Rows are points. Each copy is the shape, with its points in the same order, stretched, turned, moved and blurred by noise. Is it also mirrored, or only turned?

Shape (6 x 3):
[[ 59 -28  16]
 [-54  24  19]
 [ 18 -31 -33]
 [-37 -44  15]
 [ 12  44  49]
 [ 58  -1 -44]]
Copy 1 (6 x 3):
[[  9 -61  -9]
 [-32  28  19]
 [ 57 -12   6]
 [ -7   6 -34]
 [-60 -31  27]
 [ 73 -27  42]]
Copy 1 is: only turned
Copy 2 (6 x 3):
[[ 56  12  -4]
 [-52   7  19]
 [ 53 -35  15]
 [  6   7  70]
 [-32  42 -29]
 [ 61 -46 -42]]
Copy 2 is: only turned

Shape (12 x 6):
[[-54  25  13  30  35  21]
 [-74 -13 -34  48   0  27]
 [-49  -6 -23  22  24   3]
 [-73 -28 -42 -14  28  41]
 [ 36  -8  33 -34 -23 -32]
 [ 11 -19   6  34 -77  27]
 [-47  12 -13  -7   9  76]
 [ 37  56  -3 -57 -39 -47]
 [ 32   4  18 -68   2 -65]
 [-54  48 -17  31  12  -5]
 [ 26 -39  34  19 -86  10]
 [-94  13   8  -3 -17  18]]
Copy 1 (12 x 6):
[[-21  55  40 -29  22   5]
 [-26   6  19 -52  43  10]
 [-16  18  23 -31  44  20]
 [  3  19  -9 -77   8  -2]
 [ 13   1 -11  58 -34  11]
 [-62 -41  -1  31  -7  27]
 [-42  27  -7 -62  -8  10]
 [ 10  37 -34  55 -36  63]
 [ 50  29 -30  52 -38  11]
 [-25  62  24 -16  33  29]
 [-45 -63  -9  64 -16   5]
 [-28  42 -27 -22  43 -15]]
Copy 1 is: only turned
Copy 2, 12 rows:
[[  7  -3 -74  30 -58   6]
 [  5 -51 -72  -2 -82  29]
 [ 17 -20 -56  -6 -64   1]
 [-17 -22 -85 -46 -45  -1]
 [  0  49  46   2   1 -21]
 [-10 -22  29  15 -30  54]
 [-28 -14 -79  -4 -10  23]
 [ -8  23  48   6  61 -77]
 [  3  59  45 -20  17 -74]
 [ 11 -30 -60  27 -41 -23]
 [-16   4  61  12 -35  48]
 [-49 -23 -63   8 -50 -25]]
Copy 2 is: mirrored

Shape (14 x 8):
[[-33 -10  -8 -39   1  23  58  -7]
 [-46 -14  -3 -11  -7 -64 -30  46]
 [-24 -59 -28  51 -26 -27  29  18]
 [  6 -51   8  46  -3  -2  -9  -4]
 [ -7 -24  15 -19  10  17 -46  37]
 [-47  23  42 -10 -18  52  14 -23]
 [ -4 -50  10  33  -3  34   7  43]
 [ 26 -39 -18  25  -6 -16  85  78]
 [ 34   0  77   3   5  18 -11  76]
 [ -6 -55  21  28  18  32  24 -39]
 [  2 -65  12 -33 -11  18  -6 -28]
 [ 43 -13  30 -10 -31   3  24  75]
 [ 15  11  31 -21  56  42  96  53]
 [ 20 -26 -67  27  61 -19 -31  -1]]
Copy 1, 14 rows:
[[-39 -14  58   0  10  -6  35  50]
 [-43 -57 -11  -8 -26  59 -60 -38]
 [-14 -43 -15 -32   8 -58 -45  21]
 [ 27 -14 -21  11 -24 -46 -60  -1]
 [ 15 -48  22  32 -38  70 -38   0]
 [  3 -13 -18  56 -22 -11  39  37]
 [ 38 -35   1 -12 -30 -14 -18  62]
 [ -1   4  28 -93  -3 -11 -23 112]
 [ 49  16 -28   4 -83  73 -45  66]
 [ 25  -7  14  20 -34 -80 -16  11]
 [ -8 -20  35  55  -8  -1 -72   6]
 [ 18  15  -3 -22 -19  67 -57  98]
 [  3  30  68 -67 -49  14  71 105]
 [ 25 -34  38 -62   8 -13 -14 -73]]
Copy 1 is: mirrored
Copy 2, 14 rows:
[[ -48   49   24   -9   32   28  -25   13]
 [   3  -47   -4    1    1  -19  -29   42]
 [  -2   20    2   30   64  -59  -14  -33]
 [  22   14   20   46   42  -33   10  -58]
 [  44  -19    0   31    0   41    1   12]
 [ -58   55    6   51  -17   -5    4    0]
 [  26   21    7   50   46    3   20  -21]
 [ -29   25  -32  -37   99   19    7  -13]
 [  -5  -18  -32   35   11   59   35   -2]
 [ -25   42   48   54   41  -12    1  -65]
 [  37   23   15   29   16   48  -38  -58]
 [  18    9  -53    5   33   63    2  -10]
 [-103   40   15  -29   61   77   39   20]
 [  31   -2   46  -26   12  -22   27    7]]
Copy 2 is: only turned
